Each row of a before or after table is a point. One or more steps were done to the points. Then noise was added and the rows were shuffled. The steps act on columns, c1 being the first. What was done? A step turns or swaps two columns, mirrors them in a line or flattens them onto one, adds a multiple of one to another, or multiplies or shifts one. Angles are multiples of 10 degrees, from the lower column toward the higher: turns from -170 to 170, lines from 10 to 170 but not 90. Use the fewest steps. Two steps may share a column if one is a turn and the other turns, adds or multiplies; they go together, in the order done. Otherwise the lowest column goes first.

Before (11 x 3):
[[ 37 -20 -20]
 [ -8  12  11]
 [ -8 -27 -10]
 [  5 -17 -10]
 [ 30 -25  16]
 [ 11 -34 -32]
 [ 29 -11  40]
 [ 36  28  15]
 [ -1  95 -21]
 [ 29  -4  14]
 [ 11  23 -32]]
After (11 x 3):
[[  8 -30  74]
 [-14 -12  50]
 [ -3 -31  99]
 [ -5 -41  40]
 [-12 -36  75]
 [-29  -2  51]
 [ 25  -2  27]
 [-29 -22  29]
 [ 39 -25  76]
 [  8  13  73]
 [ 89  32  39]]
Steps: turn c1 and c2 by -70 degrees; shift c3 by 60

Before (9 x 6):
[[-29 -11 -48  58 -26  95]
 [ 54  12 -36  71 -62 -10]
 [ 46  51  15 -36   8 -21]
 [  9  -1  36 -47 -19 -25]
 [ -1  46 -35  -9  16 -53]
 [ 84 -20   1  27   8  20]
 [-23  -7 -46 -29   2  43]
 [ 26  23 -56  10 -72   6]
 [ 60  45  41  -3  68  15]]
After (9 x 6):
[[-24 -31 -46   8   1  45]
 [ 61  -3  40 -46  68  15]
 [ 55  72 -35 -11 -60  -7]
 [ 47 -36  17 -52   8 -20]
 [ 26  10 -55 -24 -71   8]
 [ 11 -49  36   2 -19 -24]
 [-30  58 -47  11 -25  96]
 [ 84  27   1  19   8  21]
 [  0  -9 -35 -47  16 -54]]
Steps: turn c2 and c4 by -90 degrees

Before (9 x 9):
[[ 28   1 -12 -51 -16  -8  25   0   5]
 [ 50  28 -31 -10 -28  28  19  -4 -20]
 [  0 -67  19   6 -10   2  -8 -13  27]
 [-45 -15 -34  11  11  51 -48  14  27]
 [-23 -38 -37  36  49  34  -7  13  25]
 [ 15  16  14  -6 -11  13  54 -27  -2]
 [-15 -49  17   5 -17   7   4  37  20]
 [ 16 -66  53 -19  25  23  -6  24  41]
 [-26 -95  38 -18  -9  17   4   5 -13]]
After (9 x 9):
[[ 22 -38 -36  35  50  36  12  -6 -36]
 [  1 -67  21   7  -9   1 -13  -7 -30]
 [ 44 -15 -33  11   9  49  12 -49 -32]
 [-26  -1 -13 -50 -16  -9  -4  26 -56]
 [-16  18  11  -7 -10  14 -26  54 -61]
 [ 26 -98  38 -19  -9  18   5   3 -74]
 [-49  28 -31  -9 -27  27  -3  19 -81]
 [ 14 -47  16   4 -17   5  36   5 -42]
 [-17 -67  54 -21  25  23  23  -5 -19]]
Steps: multiply c1 by -1; swap c7 and c8; shift c9 by -60

Before (10 x 12):
[[ 23  15  32  26  65  16  52  29  37 -30  14  22]
 [ 15  -4 -35 -49  36  95  -2  20  73 -52  24 -36]
 [ 11  30   3  25 -16 -23  82  -4 -16 -13  33  26]
 [-28  14 -21  42 -29 -20  -3 -14  -3  62   5  45]
 [-33 -11 -16  53 -45 -50  48 -48   4  57 -56  29]
 [  0 -23 -22   0 -28   7  13  -9 -46  76 -70  37]
 [-43 -25  -6 -41  31  44 -52  -2 -19   9 -49 -61]
 [  1 -46 -24 -24  12  49 -12  25  13  52  -8 -70]
 [ 45  45  21 -11  26 -48  38 -25  16  19 -11  18]
 [ -4 -59  43  12 -42 -19 -13 -22 -19  28 -30  31]]
After (10 x 12):
[[-21  54 -32 -50  38  91  -4   3  72  -6 -17  41]
 [-25  28  30  26  64  18  55 -34  40 -22  -8   1]
 [ 14 -19  43  12 -41 -18 -13  -5 -20  66  27 -39]
 [ 24 -64 -20  42 -31 -18  -2 -16  -5   1 -16 -44]
 [ 50 -52 -11  52 -44 -47  52  20   6  23  46 -53]
 [ 59  -5  -3 -42  30  41 -50  37 -22  29  32  46]
 [  0 -43 -24 -24  15  47 -13  27  14  55   6  70]
 [-20   7   2  25 -12 -23  82 -13 -15 -33 -25 -23]
 [ 24 -71 -24   2 -31   9  18 -13 -46  36  67 -35]
 [-37 -25  21 -12  26 -49  36   6  16 -40  25 -30]]
Steps: turn c1 and c11 by 160 degrees; mirror c2 and c10 in the line at 130 degrees; turn c8 and c12 by 140 degrees

Before (12 x 20):
[[ 31 -45 -36  -2 -56 -21  -9  -7  26 -22 -29 -33   0   5 -71 -20 -68 -46
   66   8]
 [ 21   9 -35  10  17 -13  39 -69  16  57 -48 -12 -68 -76  19 -63   3  30
   -4 -51]
 [-36  43  28  35 -57  35 -21 -15  33 -49  58  10  24 -39 -16  32   7  18
  -21  25]
 [ 15 -30  38  36  31 -19  14 -86  33  69  14  33  32 -34 -32 -53  28  44
    1 -72]
 [ 40 -70  20   0 -42 -64  54   4 -18  76  67  36  33   7   8 -26 -66  17
  -28 -60]
 [-65   6  74 -76 -38 -24 -36 -88 -34  33 -23  17  18  -9 -32  29  28  47
  -53 -16]
 [-43   8  20 -31 -10  24   8  31 -66  77  44 -17 -27 -76 -73  28 -20 -50
   -2 -57]
 [-65  17  -4   9  61  43 -24  37  35  -8 -14 -13  17 -68 -14  33 -31 -43
   27 -66]
 [-58 -19  63  15  37 -21 -75   8 -25  75  50   1 -64  22  26 -75 -28  43
   15 -42]
 [  7 -65  67 -66   0  46   4  11 -56   7  41 -20 -32  -5  36  43 -56  17
  -37  23]
 [ -9  -1  64  14 -38 -71 -35   8 -13 -23 -18 -10 -62   9 -22 -31 -69  23
   71  22]
 [ 20 -82  24 -23  53 -10  20   6 -51   8  11 -88  40  21 -50 -74 -49 -66
  -15  42]]
After (12 x 20):
[[-34  43  26  34 -59  58 -16 -18  35 -51 -26  11  19 -40 -14  -5  32  17
  -18  24]
 [ 11 -66  64 -67  -3  49   5  16 -58   9 -39 -21 -34  -5  36  43 -49  18
  -35  27]
 [ 16 -77  23 -25  53   6  21   6 -49   7  12 -88  41  22 -52 -43 -66 -67
  -15  40]
 [ -7  -3  66  11 -38 -31 -30   8 -11 -24  73  -9 -64   9 -22 -58 -80  21
   73  24]
 [-45   7  16 -34 -10  50   6  32 -64  76 -11 -22 -26 -78 -72  17  33 -50
   -5 -60]
 [-58 -14  62  17  37  45 -78  10 -25  76  30   3 -63  21  26 -51 -42  43
   10 -41]
 [ 21   6 -37   8  17 -53  38 -70  18  58   3 -15 -66 -72  18 -52  54  31
   -1 -51]
 [ 10 -31  36  39  33   7  10 -84  29  71  21  33  30 -33 -32 -31  50  47
    3 -72]
 [ 39 -69  19  -2 -41  53  52   4 -14  78  72  37  37   2   9 -54 -72  18
  -24 -57]
 [-66   5  76 -75 -41 -24 -33 -86 -34  29  20  16  17 -11 -33   7  27  45
  -54 -16]
 [-64  15  -5   8  62  -8 -22  38  35  -8 -49 -13  15 -69 -14  76  17 -39
   25 -62]
 [ 34 -42 -39  -5 -58 -35 -10  -2  26 -22  11 -31   1   5 -71 -60 -76 -50
   66  12]]
Steps: add 0.7 times c5 to c16; turn c6 and c11 by -80 degrees; add -0.7 times c14 to c17

Before (13 x 32):
[[-31  14  11  23 -40 -21   7 -31  -1  42  12  20   4 -18  14 -35 -17  11
   26  -5 -51   5  17  20 -22  -7 -12 -25  30   3 -11  64]
 [ -1 -42   3  18   1 -31  -6 -16  -8  13 -28  24 -43  18 -25 -36   7  16
  -16  22 -45  35   7 -39  -1  11   3  37  24   2  -4 -12]
 [ 14 -43   9 -14  45 -18 -10 -35 -30 -47 -45  48 -46  44  38 -47 -15 -13
   16  39 -20  20  24 -45  38  17  34  36  -7  -1   5 -52]
 [ 38  44  39  24  24 -61   3  30  59  12  29 -40 -44  10  67  14 -17  -6
  -17 -18  16 -16 -49 -22  28  38 -17  30 -31 -48 -11 -31]
 [-20 -28  46  -9 -11  17 -53  -8  40  22  -7 -31  21 -57   9 -15 -10  24
   21 -43 -21 -20  12 -28 -66 -10   4 -24  -8   1  -6  43]
 [-28  30  -6  46 -32 -37  39 -43 -24  15  12   4 -25   5 -21 -84 -15  32
  -11 -39 -31  -4  47 -21 -31 -14  15 -12  15  30 -20  40]
 [ 36 -36  63   5   3 -28 -13 -24  33  32  21 -23  18 -19  35  -3 -19  17
   15 -40   8  -4  18 -33   6  62 -16  24 -21 -24 -11   1]
 [-14  43   2  53 -38 -51   9 -18  -1  11  -3   6 -17 -34  -5 -46 -34  38
   -7 -14 -60  48  48 -22  16 -13  21 -19  13  42   3  45]
 [ 21 -31  27   2   8  16  10 -22 -25 -16 -15  70 -48  24   3 -34  21  -4
  -10  22  -2  40  -4 -59  35  18  42   1  -5 -14  19 -20]
 [ -5  12  -3  20 -19  -3   0  -3  29  63  -5 -18  11   4 -10 -24 -19  49
   47 -27 -11  16  29  -7 -16 -20  17 -17   3   8  -8  28]
 [ 42 -44  68 -18 -27 -22 -47   5  63  23  29 -29  20 -18  33  -4 -32  30
    4 -29  20  -8 -13  -2 -18 -20 -16 -20 -16 -28 -56   8]
 [ 32 -18 -11  12  24  -6 -37 -53 -15 -35  -5  69 -45  82   2 -39  -2 -16
   -7  36 -28  32 -16 -68  49  22  37  59 -14  20  24  -9]
 [ 55   4  13  52   9 -30 -20  44  27   4  37 -17  -9 -20  42  -2 -21  -6
    8 -10  22   0 -18   1   0  44 -24  32 -64 -35 -37 -17]]
After (13 x 32):
[[-30  13  12  24 -41 -20   7 -31  -2  44  13   3   4 -17  13 -39 -17  13
   28  -5 -50   3  19  20 -26 -10 -10 -24  29   4 -25  64]
 [ 35  42  40  26  22 -60   5  29  53  13  30 -30 -42  12  69  19 -16  -8
  -15 -21  13 -20 -48 -23  28  35 -19  27 -31 -97  30 -31]
 [ 16 -44  12 -11  42 -20 -11 -35 -30 -48 -45  26 -48  43  38 -48 -16 -10
   19  36 -21  19  24 -44  37  18  31  38  -6  -1 -37 -54]
 [ -5  12  -6  21 -22  -2   2  -6  31  60  -4 -18   9   4 -10 -26 -18  45
   45 -30 -10  12  28  -5 -19 -24  17 -16   7  13  11  28]
 [ -3 -42   2  14   4 -33  -5 -13  -8  11 -31   7 -47  17 -26 -37   7  18
  -15  20 -50  32   4 -41  39  14   1   0  24   1 -21 -11]
 [ 20 -30  26   1  10  17  10 -19 -26 -19 -13  52 -48  21   1 -33  21  -7
  -10  23  -2  39  -4 -62   0  19  44  33  -7 -28 -53 -21]
 [ 57   5  17  52   8 -29 -26  45  25   5  39 -41  -8 -21  45   1 -22  -7
   10 -13  21   0 -18  -1  34  47 -22  -1 -61 -72  -5 -13]
 [ 34 -34  66   4   5 -24 -13 -25  31  30  19 -18  19 -17  38  -2 -19  15
   16 -39  11  -4  16 -33  26  64 -12   6 -21 -47  15   0]
 [ 31 -18 -12  10  25  -4 -37 -53 -16 -34  -5  54 -42  83   1 -35   0 -16
   -5  37 -27  36 -16 -70  60  19  34  50 -12  41 -48 -15]
 [-11  44   2  55 -38 -56   9 -17  -1  15  -1   4 -19 -38  -4 -46 -31  40
   -2 -16 -62  45  47 -21 -18 -14  22  15  12  86  -2  45]
 [ 38 -45  64 -17 -31 -21 -44   7  62  25  32 -62  18 -18  32  -4 -32  32
    3 -28  21  -9 -12   3 -20 -19 -17 -19 -17 -61  -3   9]
 [-24 -28  45  -9  -9  16 -55 -10  40  25  -7 -20  24 -57  12 -17  -8  25
   19 -44 -20 -19  10 -29 -23 -13   4 -65 -10   2  22  42]
 [-30  30  -7  47 -33 -36  39 -43 -26  15  13 -15 -25   5 -20 -85 -12  29
  -11 -39 -32  -4  49 -22  -8 -14  13 -29  14  63 -13  37]]
Steps: turn c12 and c31 by -60 degrees; swap c25 and c28; multiply c30 by 2

Before (9 x 64):
[[-37  11 -55 -40   5  67 -63 -50 -16  -4  11 -38 -48 -22 -34  26  33  25
    8  32 -15  -8  42  -3 -60 -66 -14   0 -18 -23  -1 -21  60  24 -60  13
  -23  -6  35  13  33 -24  48  11 -64 -25  -9 -47  28  55 -60  61  83  38
  -30  32  12 -35  16  19  69  -9 -16  -4]
 [ 18 -25  28 -90  10  49  17 -26 -80  16 -36  12  10 -16  28 -74 -53 -11
  -80 -24  -1 -49 -40  39 -47  31  35  21  25  29  40   8   2 -54  49 -55
   49  30 -42  -5  16 -34  33 -49  25  36  33 -20 -28   0  -4  54  25  57
   20  47 -47 -45  -4  16  -2  42  70  11]
 [ 62  16  59  -3  -6   7  36  15  -2   8  53   4 -49  -7   6 -56 -19 -59
   11 -64  -5   4  14   0  11 -42 -12 -32 -46  56  32  -8 -23 -53 -15   6
  -44 -32  -1 -66   6  -2 -25  17 -11  56  23 -68  31 -31 -84 -46  83 -42
   54  40 -55 -47 -19  11   0 -26 -29  29]
 [-34  62  30   4   3 -13 -50  59  35  21  23  56  30  46 -53 -15  47  -8
   18 -66  -2  53  29  -6 -45   7 -20   2  49  -8   3  29 -15  10 -41 -49
  -34 -20  16 -12 -73  22  10   8 -36 -10 -48 -31 -29 -36 -32 -40  74  21
    8  30  -7 -52  12  14  54 -29  52 -56]
 [ 36  -4 -51   3  95  45 -59 -31  11 -24 -22 -38 -37 -65  28  35  23 -14
  -13  32 -88  30  35  -7 -71   9  37 -31  45  -9  27  23 -30  -7   3 -56
   -6  44   2   2 -61 -48  15  34  -3  27  58   5  51  54  12 -10 -15  46
  -32  45 -27 -14   2  38  11  13 -19 -65]
 [ 46 -34 -42 -37  77  10 -47  55 -65  -5 -48  14  -2  42 -65  23 -18  12
  -13  28  26 -39 -21 -33  41  25 -29 -33 -26 -27 -56 -22  78  -8 -17 -11
   -5  69  39 -51  34 -54   6  15 -24  33  14 -27   3  41  19 -18   0 -22
   60 -40  29 -35  -6  -4   7 -20  69  32]
 [-40  -2 -51 -13   8  26  37   7  -6  12  41 -11 -39 -64   7  15  -6  -7
  -75   1   5  38 -38 -34  40 -11  26 -67 -25 -14  10 -17  61  28  53 -11
   -2 -51  -2 -23 -69 -24  28 -45  23  68  44  10  51 -12  17  36 -12 -28
  -17  52   0   7 -72 -25  38 -20  37  27]
 [-58 -30 -22  -9  33 -13 -10  -6  28  15 -49  21 -45 -24  12 -29  20 -60
   11 -45  19   9   5 -60  20 -77  47 -13  60 -12  42  13  49  62 -15 -39
  -37 -31 -12   0 -25 -33  10 -26  -7  70 -30  34  55   1  18  45  91 -17
   73 -48 -32 -70  -3  -7  11  27  46 -15]
 [-38  52  60  -9  44  -3 -51 -34 -48 -41  40  -2  69 -62  11  24 -72 -48
   13  26 -21  44  44   3 -43 -14 -70 -15   2 -20   8  13 -27  62  48 -33
  -30  31 -20 -41  -4  26 -64   1  38  70  23  -3  -1 -35 -15 -15  83 -36
   35 -44  24  -8 -70 -37 -47  -1  24 -25]]
After (9 x 64):
[[-36  -2 -53 -17   5  26  41  14  -3  10  39  -9 -37 -64   4  16  -9  -8
  -80   0   7  42 -41 -35  47  -9  40 -65 -30 -18  14 -18  65  23  53 -15
   -6 -55  -6 -26 -69 -19  28 -45  23  69  24   8  53 -15  18  36 -13 -24
  -13  56  -1   6 -76 -22  41 -16  38  31]
 [ 35  -8 -48   7  90  44 -59 -33  19 -27 -19 -33 -38 -61  31  34  26 -15
  -11  34 -87  28  40   1 -75  11  58 -35  45 -13  28  19 -30  -4   2 -58
   -9  46   5   3 -62 -51  11  36  -2  25  41   8  53  53  15 -12 -12  53
  -32  50 -20 -15   6  40  12   9 -20 -66]
 [ 46 -29 -39 -40  77  18 -51  49 -63 -13 -47  12  -6  40 -60  27 -14  16
  -14  27  23 -40 -19 -31  42  24  11 -33 -24 -28 -50 -21  73  -9 -15  -9
   -4  71  37 -55  31 -49  11  16 -24  30 -33 -23   3  46  19 -20   2 -21
   66 -39  27 -39  -7  -2   8 -21  69  31]
 [-38  50  60  -8  44  -4 -55 -34 -45 -45  36  -4  65 -63  10  25 -70 -51
   13  30 -14  45  43   1 -44 -13  21 -20   0 -18   7  15 -27  62  48 -33
  -29  30 -17 -41  -7  30 -66  -1  35  69 -72  -4  -5 -33 -16 -16  85 -36
   36 -38  19 -12 -66 -40 -45  -1  25 -27]
 [ 19 -28  30 -87  11  44  11 -26 -80  16 -38  11  10 -17  36 -71 -57 -14
  -82 -22  -7 -49 -39  39 -52  34  30  18  27  27  35   8   0 -57  51 -58
   50  29 -49  -8  17 -32  32 -51  26  34  34 -19 -23   2  -8  51  25  50
   22  46 -43 -44  -4  18  -1  43  72  15]
 [-26  64  22   7   0 -16 -51  59  31  19  23  60  32  44 -59 -15  45 -11
   17 -61  -1  48  22  -4 -41   5 -47   3  43 -12   2  34 -15   8 -38 -48
  -34 -18  13 -13 -75  18  15  11 -33  -6 -21 -27 -29 -38 -30 -42  70  17
    5  27  -9 -53  16  15  51 -25  56 -57]
 [ 66  14  56  -1  -7  11  38  15   0   7  51   7 -45 -16   3 -57 -22 -58
    6 -62  -3   6  13  -1   7 -41  22 -35 -44  57  33  -9 -19 -50 -11   7
  -41 -33  -4 -67   2   7 -25  22  -4  51 -12 -70  30 -30 -84 -46  86 -46
   53  38 -55 -41 -24  13   1 -25 -31  29]
 [-53 -27 -19  -5  31 -11 -11  -1  32  18 -49  24 -44 -29  11 -32  19 -61
    9 -49  14  15   6 -58  21 -79 -30  -7  52 -13  47  13  45  60 -16 -37
  -39 -31 -14   1 -27 -35  10 -23  -9  64  44  31  54  -1  10  39  88 -19
   72 -52 -37 -70   0 -10  12  27  51 -16]
 [-32   8 -56 -39  10  69 -64 -50 -18  -5   7 -40 -50 -27 -32  28  32  23
   11  33 -14 -12  42  -1 -62 -68 -11  -3 -15 -16   1 -25  58  27 -66  14
  -27  -5  40  14  35 -15  50  13 -61 -29 -15 -46  22  52 -60  54  71  38
  -32  33  16 -37  12  23  67 -10 -17  -2]]
Steps: swap c27 and c47
